Every row gives one point. To make a cloud, some directions were put in groups of two or more. Within a group, all points are equally far from the middle, so they leave a hole (a ring in 2 directions, a hollow ball in 3). The other directions are filled evenly. Then the cloud was stretched, turned, moved and blurred a little. Count the holes, and give their numbers of directions, smallest first.

Cloud, 14 rows:
[[ 58  16]
 [ 18  42]
 [  5  10]
 [-23   3]
 [ 63  23]
 [ 26  26]
 [ 44 -32]
 [  1 -50]
 [-51  18]
 [-41  34]
 [ 29  42]
 [ 49 -57]
 [ 61   7]
 [ 47 -14]]
Holes: 0

Cloud (30 x 4):
[[ 34  -7  50  24]
 [ 18 -58 -10 -11]
 [ 68  -7  12  12]
 [-43 -11  56  30]
 [ 10 -22  12  57]
 [-78  20 -24  -8]
 [ 32  45  44 -21]
 [ -4  23 -18 -59]
 [ 31  71 -15  -5]
 [-47 -24  54  15]
 [-75  45  -3  -5]
 [-48  40   8  39]
 [-45  -2 -72   4]
 [-25  20 -74 -23]
 [ 73  -3 -26 -11]
 [ 36  -7 -37 -44]
 [ 13   8  67  -6]
 [-11  32 -12 -59]
 [ 16  70 -29   7]
 [ 32 -16  38  39]
 [ 73  21 -26 -12]
 [-36  12  21  53]
 [ 35 -36   5  45]
 [ 13   9  67 -10]
 [  0 -29 -33  57]
 [  2  36  39 -45]
 [-46  68   3   6]
 [ 21   0 -29 -53]
 [ 37 -33 -22 -32]
 [ 27  55 -53   5]]
Holes: 2 (2, 2)

Cloud:
[[-10 -13  45 -36  43 -23]
 [-13  16  60 -40 -12 -37]
 [-24 -57  45 -16 -36 -20]
 [ 36 -11  26 -17  -2 -47]
 [ -7 -41  64   0  59   4]
 [  5  -1  50 -34 -20 -46]
 [  5 -21 -62 -54  44 -20]
 [-48  57  24  -9 -42 -23]
 [-23  43  52 -87 -25 -24]
 [  3  37  46 -46  28 -14]
 [  1   8  11 -45  39 -78]
 [ 33 -33  53 -28  61   9]
 [ 21 -30 -25  -5 -13 -87]
 [-21 -64 -67  10   7 -81]
 [-34 -35 -38 -54  58 -11]
 [  9  -9 -60   6  32 -32]
 [-33  18 -10 -29  47 -11]
 [ -6 -45   7 -30 -37 -27]
 [-12  26  11  36 -14 -46]
 [-29 -70 -14 -14   4   7]
 [ -5  47  27  16  -7  11]
 [ 19 -39  17  61  40 -12]
 [-68 -19 -32 -43  -3 -26]
 [-78   2   6 -70 -10 -57]
 [-18  10 -67 -23   4 -55]
 [ 54 -16  -3   6  11 -35]
 [ 19 -30  34  64  50   6]
 [  0 -49  34  24 -11 -21]
 [-19  -9  87 -37  -9   9]
 [-24  17 -38 -38 -20 -21]
 [-58 -63  29 -53  42  22]
 [-24 -37 -73 -14  13 -60]
 [-80  -9   0 -45 -10  -1]
 [-45   9 -13  -1  51 -65]
 [ 12 -34   4  27   6 -66]
 [ 29 -27 -12 -16 -16 -25]
 [ 25 -37  29 -50  25 -21]
 [-34  11  63  44   7  21]
 [-18  34 -26 -19  45 -40]
 [ 12  30  65  -8 -24 -24]
 [-29 -37  40 -32 -20 -59]
 [-31 -35  20  34 -52 -64]
 [-29  36  14 -33  25   3]
 [-59 -49  -7 -54  18   6]
 [  5 -81  -8  34  36 -43]
 [-61 -37  13 -47  48  21]
 [-58  27  48 -59 -33 -50]
 [-40 -11  26  -2   9 -86]
 [-15  32  22  18   4  29]
 [  6  20  26  17 -40 -62]
 [-18 -81 -58 -10  30 -54]
 [-19  22  19 -29  35  55]]
Holes: 1 (3)

Cloud (85 x 8):
[[-28 -26  34  45  34  44 -22 -24]
 [-18  37 -44  63   6  16 -12   3]
 [-11  60  48  -4   6 -23  -6 -10]
 [-26  18  85   1 -57 -52  18  10]
 [ -8  -9 -40  -9   3  64 -57 -40]
 [ -5  58 -10  -9 -30 -65 -88 -21]
 [-14 -39  72 -51 -17   9   2 -23]
 [-45  35  32  58  46 -37 -38  -9]
 [ 45 -12 -33 -24 -46  28  32 -11]
 [-83   3  45  18 -14  38  22  -5]
 [ 55  53   4 -44 -16   9  -7 -18]
 [-11  63  -7  19 -11   9 -74 -44]
 [-51  30  28 -41  30 -21 -56 -43]
 [-11   1 -28  28  45 -53  31   8]
 [-19  -6   1  58  22 -23 -32 -49]
 [-33   8  19 -20  80  -7  24  -8]
 [-48  -9  34 -11  69 -31   4 -13]
 [-20  25 -78  38   1 -33  42  -4]
 [-44 -78  13  23 -13   6 -11  10]
 [-30   9   6  88 -13 -60 -43 -30]
 [-20  10 -43 -44 -42   1 -28   7]
 [ 20 -44 -23 -61 -51   6  30 -39]
 [-43 -22  13   8  20  27 -13  13]
 [ 13 -58  33 -19 -29 -38   5 -34]
 [ 15  38   8 -28  33 -43  63   5]
 [-28  -4 -21 -69 -17 -24  28  -1]
 [-73 -37  53  33 -23 -10  11 -31]
 [ 52   4  20 -37  32 -37 -13  46]
 [ 33  24 -14  -7  39 -28 -50 -34]
 [-36  36 -18  41 -45 -51  -8 -71]
 [ 30 -17 -41 -61 -23  39  52 -11]
 [ 15  13  -6 -35 -15 -62 -69 -13]
 [  2  16 -48  20  31  -4  -7 -58]
 [-15   2  54  -9 -62  62 -12 -11]
 [-16 -12 -16 -31  56 -54  27 -15]
 [-55  10  38 -49 -29 -45   1  27]
 [ 26  -2  21   5 -63 -25   9  -8]
 [ 24  28 -41 -17  60 -61 -21 -46]
 [  4  71  48   0 -10 -30  31 -32]
 [ 31   7  15  61  54  22 -40 -53]
 [ 31  17  42 -49  31 -57  58   2]
 [-43 -41  33  -1  40  82  10 -35]
 [  0  63 -44  21 -10 -30  23   6]
 [ 27  16  25 -26  11  33  64  52]
 [ -3  16  29  23  14 -50  28  34]
 [ 18  31 -66 -61  50 -46 -60 -23]
 [-40  25  16 -23 -47  11  34 -45]
 [-30  53  52 -30  -5  40 -23   4]
 [-38  60  65  42 -13 -20 -16 -23]
 [-29   3  42 -34  -4 -33 -47  -6]
 [  1  -6  -7  -7  56 -28 -50 -75]
 [-69  -7  61  34  10  63  61  -6]
 [ 10  61  53 -45  37  -9 -51 -64]
 [ -4  13  37 -42  66 -47  11 -10]
 [ 11  25  25  22 -22  18 -21 -75]
 [-23 -33  79 -10 -15 -48 -50  19]
 [-40  35   4  -2  -6  -2 -61  10]
 [-45  31 -37  13 -16  68  30 -30]
 [-26   6  -5 -44 -27  57 -10 -29]
 [ 51  30  26  30   6   8  -3   2]
 [ 34  25  -9 -21  56 -60  71 -61]
 [ 34  66  49 -57 -43 -56   2 -71]
 [ 12 -24   3  -2 -22  52  26  11]
 [-47 -57  17   6  22  18  -9   9]
 [ 48  45   0 -86  10 -76  37  18]
 [-18 -26   2 -75 -36 -25 -36 -35]
 [-33 -17 -30 -20   4  41 -38   1]
 [-18  19   8  36 -30  27 -15 -67]
 [-26 -31  34  22 -34  79  50 -84]
 [ -7 -66  15 -17 -87  15  26 -51]
 [-32 -34  -1  40  -8 -48  36 -45]
 [-64 -14  35  32  84  18  43   4]
 [-46   5  18 -53  -6  13 -33   7]
 [-54  23   2  -5 -37   5 -63  19]
 [ -4 -23  -6  59   7 -65 -20 -28]
 [ 12  18   2 -30 -49  38 -89 -24]
 [-72  20  13  -7  81  15 -10  11]
 [-46 -38 -61  23  49  -7 -23  36]
 [-57 -15 -39 -16 -45 -32  10 -39]
 [ -3  59   4   2  13  53 -26 -58]
 [ -2  62  15 -24  -2 -59  15 -85]
 [-35 -57 -15  41 -21  55 -19 -82]
 [-53  33  46 -13  29  -5 -38 -47]
 [-33  10 -12 -17 -25  43 -16 -29]
 [-53 -25  14 -10 -55   0 -19 -10]]
Holes: 0

Cloud:
[[  25  -73  -51    5  -59  -28   17   -7   56]
 [ -28   47   18  -44   15  -14  -48  -54  -15]
 [  11    6   21    6    0  -44    5  -80  -62]
 [ -48   -9   88    4    1  -59  -18  -13   29]
 [  -4  -57   19    9  -49  -41   35   37   37]
 [ -11  -92  -24  -34   23  -29   -6  -65  -16]
 [ -31    4  -79    2    2    6   57   -4  -56]
 [  45  -20   41   26   19   18   24  -36  -15]
 [  50  -27  -57  -41  -28   23   29  -13   -8]
 [ -35   66   35   -4  -22  -15   54  -49  -43]
 [  29   28  -61    3   56   22   37  -42  -33]
 [ -17  -28   15  -39  -46  -41   44  -26  -38]
 [ -31   -2  -47   -5   10  -37  -10  -35  -66]
 [ -40  -32   61   31    3   13   24  -21   13]
 [   9   16  -43    7    0   10   -2   37   64]
 [  33   -6  -49  -31  -34  -29  -35  -69  -14]
 [ -10   23  -74    4  -61   28   49  -22    1]
 [ -10  -44   26   47  -12   11  -12  -35  -38]
 [ -30   33   31  -36   38   29   20    0   13]
 [  -4  -36   43  -30  -35  -18  -38  -34  -54]
 [  47   36   13   12  -20   19  -44   11   -5]
 [  24  -83   65    1  -24  -48  -40  -16    2]
 [ -35   47  -33  -30  -37    6   -7   14  -34]
 [  31   77   11  -14   10  -37   41   29   -5]
 [  27   16    9  -25   13  -14  -86  -19    5]
 [   3  -47   57    2   12  -11  -12  -45   67]
 [   3   76   -5  -38  -62  -25   29  -29  -22]
 [ -10   26  -65   -4   16  -45   78  -31  -24]
 [  10   15  -52  -20  -56  -43  -20  -61   -7]
 [ -60  -26    8   31  -45   15  -25   26   21]
 [   9  -80    7   11   -6  -79  -45    8   36]
 [   6   62   37   36  -14  -43   -1   -4    7]
 [ -69  -33   -4   43   26    9  -21   10    2]
 [ -40  -35  -30  -18  -44  -42  -48  -35   39]
 [ -62  -31  -85   26   25   30   -7  -30  -40]
 [  23    9  -19   26    4   -2  -80    0   33]
 [  19   30  -46    6   64  -15  -11  -46  -39]
 [ -34   50  -75  -13  -20   -9   -9   -6    9]
 [ -12   17  -55   -5    6   -3   34  -17   54]
 [  39   -5  -36  -54  -43  -30   -5  -32  -13]
 [  14  -49   -2   17    8   45  -76  -10   49]
 [ -22   52   43   -8  -28    6   66  -38  -14]
 [  -5  -75   -9  -28   -1    3  -77  -47   53]
 [   9  -10   -2  -49  -11   -5  -26  -90    1]
 [ -10  -98   15  -30   -1   10  -65   -3   53]
 [  39   32  -10   -7  -42  -20   -9   59   26]
 [ -12   10  -97   21  -26   49   13  -38   -1]
 [ -22  -44   28   31  -28   15  -15  -51  -52]
 [  50  -59   11   -1   -4   -7  -87   -7   58]
 [  39  -18    8  -25   -8  -36    1  -95   15]
 [ -18   -6  -97   -3   -7    4   39    6  -40]
 [  30    2  -25   30  -14  -35   89  -17    0]
 [ -33   -1    4   11  -85   17   31    8   -4]
 [  12   17   15   49    6  -40   17   18   -4]
 [ -54   51  -11  -15   10   -4  -12   -4   34]
 [ -56   11   35   28   -1  -39   21   -5   36]
 [  48   -5   15   15  -17  -58  -34  -74   28]
 [ -65  -85  -25   36    6   20  -32  -70  -10]
 [ -12  -12  -10   12    1   23   88  -42  -31]
 [   2  -11   47   -4    3   57  -68   -2   24]
 [ -60   -5   35  -40   -2  -24   22    6  -35]
 [ -13   30   67  -27    0   26    6   23   39]
 [   9    3  -46  -34  -73  -24   38  -30   11]
 [ -47    9   10    1    7   37   47   -6  -67]
 [ -75  -81  -23   13    4   24    1  -71  -12]
 [   0  -27  -30  -23   61    0   48  -20    3]
 [  -3   53   88  -35  -48  -18  -27  -16   -1]
 [  11  -28   -6    7  -36   26    0   56   56]
 [  60   -4  -14   19  -10   14  -25   35   52]
 [  54    5   29  -38  -68  -32   25  -29   27]
 [ -17  -24  -15   12  -32   28   -6   55   48]
 [ -61  -17   -9  -20  -17   55   29  -20  -61]
 [  31   42  -40   25  -67  -26   32    1   36]
 [  29   -5   90  -46   14   10  -11  -10   29]
 [ -59    1   44  -28  -40    2    3   13  -43]
 [  -8   19  -76   29   12  -65   47  -42   -5]
 [ -56  -10   -6   15  -17   39  -56    0   40]
 [  23   38  -26   35  -39  -39  -29    9   48]
 [  20  -20    6   -3    9  -74  -41  -63   55]
 [  30   -9  -80   28   25  -17   68  -51  -20]
 [  18   -8  -85   32   28  -26   39  -60  -46]
 [ -20   35   54  -16    0   37   31  -65  -39]
 [ -18  -25   41    6   -3   21  -26  -41   64]
 [  27 -105  -55   18   10  -27   22  -59    9]
 [ -16  -84   36    1  -35  -57   -4  -64    4]
 [ -33  -71  -70   31   32   31  -12  -74  -41]
 [ -12   27   34  -15  -82  -22  -13   16  -19]
 [  56  -26   80  -16   25  -11  -35  -16   41]
 [  -1  -14  -33  -39  -25  -42  -20  -10  -36]
 [   3   19  -44  -27   19    3   20    8   50]
 [  19  -99  -32    5  -30   -4  -16    3   73]
 [ -27 -100  -45   16   50   29  -12  -17   16]]
Holes: 3 (2, 3, 4)

Cloud, 86 rows:
[[ 73 -40  20 -37 -47 -30 -37  34  15]
 [ 30 -17 -36  17 -50  17  13  52 -35]
 [-25  33  11  55 -37  13   9  -6 -46]
 [ 68  -3 -54 -20 -46  73  11  25 -16]
 [-30 -26  -3   4 -16  24 -38  53  -1]
 [-10 -48 -22  43 -24  29 -27  29   2]
 [ -3 -55 -20  20 -12  17 -56  31  28]
 [-63   0  38  51 -27   7 -28  42   8]
 [ 15 -27 -17 -52  -9 -28 -31  16 -79]
 [ 22  40 -62  31 -26  28 -42  49 -38]
 [  9 -20 -92   9  12  12  33 -11 -33]
 [-49   8  65 -36  14  35  26 -44  -9]
 [-37  32 -78 -20 -12   9 -19  40  45]
 [ 16  51 -43   9  64  17  -7  32   1]
 [-53   0 -44  64 -52   0 -19  -9 -23]
 [ 10  17 -18  45   2  -9   2  27 -18]
 [ -4 -33  -6  -5  -6 -31 -30  38 -62]
 [-19 -24  21  -6 -25 -33  38  -9  53]
 [-82 -16  41   7  -8  29   0  33 -46]
 [ -3   7 -30 -22  24  20  35  46 -26]
 [ -1   0 -52  51 -81   1 -19  58   8]
 [  3  -5  34 -59 -15 -20  16  34  22]
 [-42 -53 -51   7 -88   1  13 -29 -39]
 [ -7 -10 -11 -35 -16  22   2  85  68]
 [ 11 -14 -89  18 -58   7 -23  -3 -33]
 [ -2  13  57  14  78  38 -40  17  45]
 [-26 -29 -12 -59  44   6   7 -37 -14]
 [ 35 -28  18  23 -14  20   1  21 -36]
 [ 36 -46   9 -24 -41 -43  -2 -23  18]
 [ -6  -5 -70  39  20  -7  10 -34 -42]
 [ 17  27 -54  37 -23  -6 -34  52 -33]
 [ 40   8 -56   8 -87  33  -6  27  44]
 [  2 -24  33 -63 -16  23  -7  -9  47]
 [  9  43 -13  38  43  57 -43  20  37]
 [-11  12  25  53 -44 -38  -7  12  -4]
 [  9 -66 -35 -81  15   1   5   9   6]
 [ -6  14 -26  21  51  41  -3  22  60]
 [-30 -11 -55  22 -32  15  15 -43 -97]
 [ -2  15  56 -13  62  -1 -17 -15  56]
 [ 39 -15 -86  10 -38 -10  -7  71  12]
 [-62 -24  21 -38  10  15 -19 -29 -33]
 [ 65 -34 -36 -51 -38  35 -33 -34   4]
 [-65  33 -63 -18  28  46  34 -27 -31]
 [ 46   9 -57 -25  24 -18 -29 -51  95]
 [  8  11 -14 -43 -14  -4 -20 -16  98]
 [-44  -2  16 -41   4  -5  19 -69  34]
 [-32  39  14 -44 -12  31  15  43  21]
 [ -4 -31 -71 -35 -93   8  -5 -18 -39]
 [ 21 -43  61  -2  10  -8   7  39 -43]
 [ 11  76 -88  54 -67  14   9  15 -18]
 [ 23  23 -12 -64  63  -3  -9 -66 -40]
 [ 38  12 -39  49   1  14  -9  24 -24]
 [  0 -28  58 -61   4 -55 -46   7  72]
 [ 14  12 -78   3 -34  20 -19 -75 -45]
 [-12  -7 -75   8  31  36  67  -7 -18]
 [ 41  -9 -62  33   2 -39 -59 -55  10]
 [ -7  11  -6  -6  -9 -14  -9  67 -75]
 [-20  -5 -20  -1 -40   1 -19  37 -96]
 [-55 -27  36 -32  21   5 -21  73  11]
 [-43  -7  16 -10 107  36   3 -19 -39]
 [-68 -35 -37  34 -78 -11 -15  -7  13]
 [ 20  32 -88 -13  37  58  60   9  -4]
 [ 25 -42  -2  37 -47  20   3  37 -10]
 [ 50 -34 -42   1 -43 -19   8  66  76]
 [  4   6 -19 -74 -55 -26  26 -33 -68]
 [-23 -18 -57  32 -67 -16 -33 -30 -13]
 [ 41  14  24 -39 -27 -39 -33  57  13]
 [-49   8 -41   3 -53   5 -13 -60 -41]
 [ 31  -6 -50 -55  19 -19 -21 -20 -32]
 [ 32 -27 -61 -78 -20 -10  25 -36  12]
 [ 35 -67  -8   3 -63   5  52   0  -7]
 [ -5 -54  51 -18 -27  38  13  -6  27]
 [-18 -36  41 -72 -35 -44  23  -7  14]
 [ -2   9  53 -10  27 -28  -7  19  29]
 [ 11 -41  12 -75  25  26  31 -48  32]
 [ 15  37 -61 -11 -17 -27  -9 -74 -42]
 [-50  35 -29 -21 -19  48  32  47   5]
 [-59 -22 -46  -2  19  24  53  -4   1]
 [ 63 -14 -42   3  -2  -9  -8 -77  -3]
 [-33  42   0 -32 -22   5 -45 -53 -45]
 [-10  91 -48  55 -50  25 -16   2  -9]
 [ 28  21 -40 -19  27  40 -58 -70 -16]
 [  2  -3  28 -24  49  -2 -38  89  37]
 [ 12   5 -17  -6   5 -63 -67 -16  -9]
 [-83  -1 -12 -12  11  43  32   0 -39]
 [ 68 -15 -45   0  -4  33  48 -33 -18]]
Holes: 2 (2, 2)

Cloud (97 x 9):
[[-21  49  24  92  37 -37 -21 -20  11]
 [-25 -20 -53  41   0  58  59  14  -8]
 [  3  24  34  10 -39   4   5  45  45]
 [ -7 -64 -25  26   0 -11  21 -24 -59]
 [ 26  41  46  18  29 100  37  22  15]
 [-22  30  89  54  70  -2  76  40  17]
 [ 22  19 -38  -3  58  26  25 -34  17]
 [-23 -50 -25  12  18  15  16 -27 -50]
 [ 43 -38  13  27  32  63  20 -16 -17]
 [-39 -14  51  25  -6 -16  99   8  49]
 [  1  -2  21  94  71  -5  41  58 -21]
 [-32  21  18  37  24 -67   1  61  -2]
 [-61   2  64 -30  20  42  -2 -43  37]
 [-19 -20  18  79  84  -7  23  36 -18]
 [-41   1  -9  26  -4 -50  46  47 -25]
 [-34 -31   8  39 -13  20  40 -19  55]
 [ 32   1 -10   4  49 -26  40 -30   0]
 [  3 -27  36   0  46 -52  47 -20  12]
 [-76 -16  20  36  33  12   0 -11  -6]
 [ 14 -26 -46  21 -38 -28  82   7  23]
 [-14  23  62 -18  52  24 -15 -30  43]
 [  2   9  17  -6  59  18   1 -40  22]
 [-26  24  10  44 -12  41  27 -40 -33]
 [ 11  28 101  55  -6  -3  14  -5  58]
 [-19 -31 -13  15 -45 -23  -2  20  42]
 [-17  -6  94  -8 -20  61  -3 -57  41]
 [ 16  16  76   0 -44  -9 -56 -33  47]
 [-30  -5  31  -7 -35 -46  74  48  20]
 [-56 -32 -11 -43 -14 -28  -6   1  36]
 [  4 -28 -45   2  57 -16   3   2  40]
 [-11   7  46 -28 -12  76  32 -26 -17]
 [  5  25  22  31  -8 -26 -77 -22  33]
 [-60  50  59  45  47  20  17  12   5]
 [-30 -15  -2   9  -8  59  70  45  13]
 [ 57  24  56  36  56  56  60  19 -23]
 [ 46  20  73   9  16  71  -6 -62  22]
 [-59 -26 -41  51  14 -76   4  41 -30]
 [-57  -1  57  21  49 -17  58  22  48]
 [ -6  66  65  39  39   9   5  39 -36]
 [-47  14 -34  50  24 -59 -53  32 -14]
 [-49  30   7 -36 -34  -4  36  11  49]
 [ 28 -18  -3  38   3  36 -21 -70  25]
 [ 20 -16  -9  17  51  82 -22  -7  -5]
 [ -7 -20  50  -5 -55 -25 -21  -2  35]
 [ 19  47 -51  25  19 -12  -6   9  11]
 [ 59  12 -29  43  10  37  47 -39  23]
 [-66  30  24  35  49  18 -54  32  -9]
 [-41  14  70 -10  43  23  -8 -44  17]
 [ -3 -31  -4  69  36  49  45  40  18]
 [  2 -28   9  76  36  41  37  16  26]
 [-45 -23  78  34  29 -53  87  15  35]
 [ -9  61  23  17  56  46  31 -12  21]
 [-40  27  -1  24  36 -26  -1  25  54]
 [-47  46  -7  37  25  39  14 -39 -17]
 [ -1  34 -20  72   6 -30 -43  37 -12]
 [-51 -28   3  30 -19 -78  21  -9  24]
 [-44  13  46 -10  -6 -41 -64 -15 -34]
 [ -2 -80   1  68  20  13  69  -1   1]
 [-18 -64  -3  33  -1   5  64 -15  53]
 [ 25  23   0 -38  -8  43 -63 -35  51]
 [-34  30  -7   6  32 -19  10  75  23]
 [ 48  37  49  11  35  72   7   4 -24]
 [-29 -31 -25  -1  68  18   1  16 -34]
 [-17 -33 -38  66  14  51  26  32  10]
 [ -8  16  56  63  69   3  58  36  36]
 [-68 -36  28  29  15  18  29   7   1]
 [ -3 -17 -70   0  -3 -42  69  -9  -4]
 [-12 -45  -4 -17 -41 -11 -13 -11  -2]
 [ 32   0  30  76  17  39  82   5  13]
 [ 28  -5 -23  12  22 107 -23 -46  -6]
 [ -6 -16 -21  10   6  64  65 -23 -25]
 [-60   1  -2  -7 -55  10 -25  26  37]
 [-60  -2  30  66  46 -13  54  15  -6]
 [  2 -22 -12  79   3  27  73  -8  24]
 [-47   2  50  12  17 -12 -41 -18 -49]
 [-48  14 -47  46  24   3  21  17 -48]
 [-45 -20  28 -26  -4  44   6 -60  42]
 [ 19  83  54  53  18  11  -9 -28  23]
 [-13  23  -4  21   3 -18 -74   8  38]
 [ 24  59 -10   7   7  87 -47  -3 -15]
 [-24  -1  24 -13   8  80 100  -2  33]
 [-12  29  -3   0  13  -7 -23 -18 -63]
 [-25 -14 -64   0   3  -2  53  26 -32]
 [ 44 -44 -21  43  48  58  16 -15 -22]
 [-10  17  12 -56 -38  20  25 -49  34]
 [-27  -8 -26  88  82  -4  33  52 -24]
 [-69  -4  13  37  33  22  62  27   3]
 [-57  32   4  22   9 -35  22   2  38]
 [ 42 -13  -3   9 -26  30  20 -83  17]
 [-19 -50   2  14  69   6  49   4 -42]
 [-22 -28  13  72 -28 -14 -11   9 -25]
 [-42  10 -72  14  -7 -14  40 -20  26]
 [ 17 -36 -41  38  14 -30   3  21  45]
 [ 29  27   1  72  69  28  45  23 -40]
 [  6  53  25  78  28  39  -2 -14  27]
 [-10 -11  36 -28 -45  12 -28   2  69]
 [ -7   4   0   5  71  46  24 -17 -38]]
Holes: 3 (2, 2, 2)
